Every row gives one point. To make a cloud, some directions were put in groups of two or more. Within a group, all points are equally far from the middle, so they leave a hole (a ring in 2 directions, a hollow ball in 3). The other directions are filled evenly. Then the cloud was stretched, turned, moved and blurred a little. How many holes are there, and how many directions does each take, smallest first?

Cloud:
[[ 0.35  0.21]
 [-0.06  0.28]
 [-0.26 -0.66]
 [ 0.32  0.23]
 [ 0.28 -0.61]
 [ 0.07  0.30]
 [ 0.52 -0.06]
 [ 0.42 -0.46]
 [-0.50 -0.18]
 [-0.35 -0.60]
 [ 0.24 -0.63]
 [ 0.51 -0.26]
 [-0.48 -0.42]
 [ 0.20  0.28]]
Holes: 1 (2)

Cloud (21 x 3):
[[-0.46 -0.15 -0.35]
 [ 0.66 -0.10 -0.24]
 [-0.15 -0.24  0.46]
 [ 0.04 -0.01  0.63]
 [ 0.43 -0.47 -0.08]
 [-0.60  0.61  0.03]
 [-0.46 -0.12 -0.36]
 [ 0.32  0.29 -0.70]
 [-0.61 -0.11  0.35]
 [-0.55 -0.02 -0.22]
 [-0.50 -0.23  0.20]
 [ 0.57  0.07 -0.13]
 [-0.56  0.28 -0.20]
 [ 0.21  0.28 -0.76]
 [ 0.50 -0.53 -0.21]
 [ 0.55  0.21 -0.25]
 [-0.70  0.01  0.34]
 [ 0.18  0.66  0.08]
 [ 0.37 -0.28  0.09]
 [ 0.04  0.55 -0.34]
 [ 0.51  0.01  0.06]]
Holes: 1 (2)

Cloud, 29 rows:
[[ 0.57 -0.13  0.04  0.20]
 [-0.04 -0.42 -0.22  0.58]
 [-0.58 -0.28 -0.19  0.14]
 [ 0.32  0.55 -0.17  0.07]
 [-0.40  0.54  0.38  0.33]
 [ 0.10  0.21 -0.49 -0.18]
 [-0.26  0.40 -0.31 -0.31]
 [-0.02 -0.23 -0.40  0.34]
 [-0.55  0.53  0.24  0.37]
 [ 0.36  0.63  0.16 -0.04]
 [ 0.23  0.39  0.50  0.24]
 [ 0.64  0.20 -0.12  0.04]
 [-0.88  0.22 -0.06  0.44]
 [ 0.56  0.09 -0.37 -0.32]
 [ 0.18  0.49 -0.17  0.53]
 [-0.40  0.03  0.58  0.13]
 [-0.19 -0.40  0.43 -0.02]
 [ 0.36 -0.12  0.11  0.69]
 [-0.14  0.56 -0.23  0.70]
 [-0.34  0.37  0.51  0.09]
 [ 0.40  0.36  0.31  0.35]
 [ 0.31  0.52 -0.30 -0.20]
 [-0.35  0.49  0.38  0.04]
 [-0.52 -0.39 -0.20  0.38]
 [-0.19 -0.45  0.19 -0.29]
 [ 0.07 -0.18  0.50  0.73]
 [ 0.09  0.48 -0.14  0.76]
 [-0.61  0.50 -0.23  0.64]
 [-0.50 -0.51 -0.12  0.67]]
Holes: 1 (3)

Cloud (30 x 4):
[[-0.18 -0.31  0.62  0.28]
 [-0.25 -0.08 -0.40 -0.51]
 [-0.25 -0.08  0.54 -0.39]
 [ 0.66 -0.08  0.25  0.04]
 [ 0.53  0.46  0.32 -0.08]
 [ 0.29  0.71  0.35 -0.13]
 [-0.49  0.12  0.27 -0.51]
 [-0.01  0.55 -0.52  0.25]
 [-0.20 -0.20  0.69  0.24]
 [-0.75  0.38 -0.16  0.05]
 [ 0.30  0.54 -0.17 -0.45]
 [ 0.02  0.00 -0.15 -0.68]
 [-0.44  0.11  0.40 -0.47]
 [-0.37 -0.21 -0.47 -0.23]
 [ 0.38 -0.43 -0.01  0.30]
 [ 0.07  0.74  0.38 -0.16]
 [-0.40 -0.22 -0.45 -0.17]
 [ 0.41 -0.26 -0.19  0.38]
 [-0.33  0.25  0.08  0.68]
 [-0.67  0.44  0.11 -0.30]
 [ 0.10  0.16 -0.38 -0.58]
 [ 0.33  0.27  0.01  0.68]
 [ 0.55  0.10  0.03  0.53]
 [-0.64  0.27 -0.12  0.38]
 [ 0.13  0.72 -0.25 -0.33]
 [ 0.27  0.13 -0.46  0.40]
 [-0.47  0.02  0.15  0.62]
 [-0.20  0.50  0.64 -0.08]
 [-0.36  0.82 -0.05 -0.17]
 [-0.15 -0.23  0.70  0.04]]
Holes: 2 (2, 2)

Cloud (52 x 6):
[[-0.49 -0.60  0.16  0.20 -0.03 -0.37]
 [ 0.29 -0.08  0.40  0.31  0.00 -0.17]
 [-0.11 -0.19 -0.76 -0.14  0.03  0.29]
 [-0.09  0.33 -0.04  0.63 -0.06 -1.08]
 [ 0.24 -0.60  0.17 -0.37  0.55 -0.07]
 [-0.04 -0.36 -0.15 -0.13  0.03 -0.76]
 [-0.20  0.05  0.11 -0.06 -0.67 -1.04]
 [ 0.57  0.23 -0.62  0.23 -0.07 -0.50]
 [-0.49  0.46 -0.03 -0.16  0.24 -0.39]
 [ 0.89 -0.09  0.47  0.17 -0.15  0.18]
 [-0.27  0.38  0.34  0.43 -0.04 -0.31]
 [-0.86 -0.02 -0.66  0.13  0.18 -0.70]
 [-0.56  0.13 -0.23 -0.04 -0.18 -0.77]
 [-0.50 -0.72  0.48 -0.21  0.64 -0.35]
 [ 0.83 -0.22 -0.03  0.08 -0.59 -0.79]
 [-0.02 -0.30 -0.19 -0.43  0.56  0.45]
 [ 0.27 -0.30 -0.36  0.22  0.23  0.14]
 [ 0.60 -0.11 -0.11  0.33 -0.70 -0.51]
 [-0.39  0.16 -0.30  0.58 -0.41 -0.14]
 [-0.37 -0.97  0.16 -0.22 -0.21 -0.18]
 [-0.12 -0.23 -0.12 -0.45  0.05 -0.04]
 [-0.20 -0.62  0.02 -0.05 -0.01 -0.25]
 [-0.36  0.02 -0.46  0.11 -0.29 -0.09]
 [-0.47 -0.11  0.12 -0.29 -0.47 -0.60]
 [ 0.61  0.01 -0.54 -0.04  0.42 -0.53]
 [-0.42  0.08 -0.27 -0.21 -0.52  0.16]
 [ 0.11 -0.14 -0.30  0.00 -0.29 -0.68]
 [-0.37 -0.16 -0.10  0.69  0.20 -0.01]
 [-0.53  0.24  0.23  0.07  0.51  0.36]
 [ 0.09 -0.05  0.03  0.32  0.21  0.60]
 [-0.53  0.36 -0.10 -0.06  0.51 -0.26]
 [ 0.42 -0.16  0.01  0.14 -0.36 -0.92]
 [-0.02  0.38  0.29 -0.10  0.04  0.27]
 [-0.01  0.36 -0.18  0.32 -0.49  0.33]
 [-0.84 -0.04 -0.16  0.11 -0.30 -0.24]
 [-0.06  0.55 -0.19  0.43  0.11 -0.17]
 [ 0.50 -0.29 -0.16  0.53  0.72 -0.21]
 [-0.64  0.02  0.29  0.25 -0.37  0.10]
 [-0.11  0.00  0.27 -0.85  0.15 -0.45]
 [-0.71  0.19  0.14 -0.31 -0.65 -0.89]
 [ 0.06 -0.14  0.65 -0.69 -0.10 -0.44]
 [-0.37 -0.39 -0.13  0.19 -0.62 -0.33]
 [-0.24 -0.23  0.15  0.39  0.85 -0.19]
 [-0.68 -0.13  0.03 -0.44  0.22 -0.02]
 [-0.08 -0.34  0.27  0.61 -0.06 -0.50]
 [ 0.24  0.13 -0.65  0.03  0.26 -0.22]
 [ 0.17  0.39 -0.01 -0.51 -0.41  0.01]
 [ 0.37 -0.56 -0.41  0.23  0.76  0.15]
 [-0.19 -0.26 -0.10 -0.01  0.62 -0.10]
 [ 0.08  0.26 -1.10  0.45  0.29  0.16]
 [-0.06  0.29 -0.26 -0.04  0.21  0.47]
 [-0.36  0.06 -0.03  0.18  0.36  0.21]]
Holes: 0
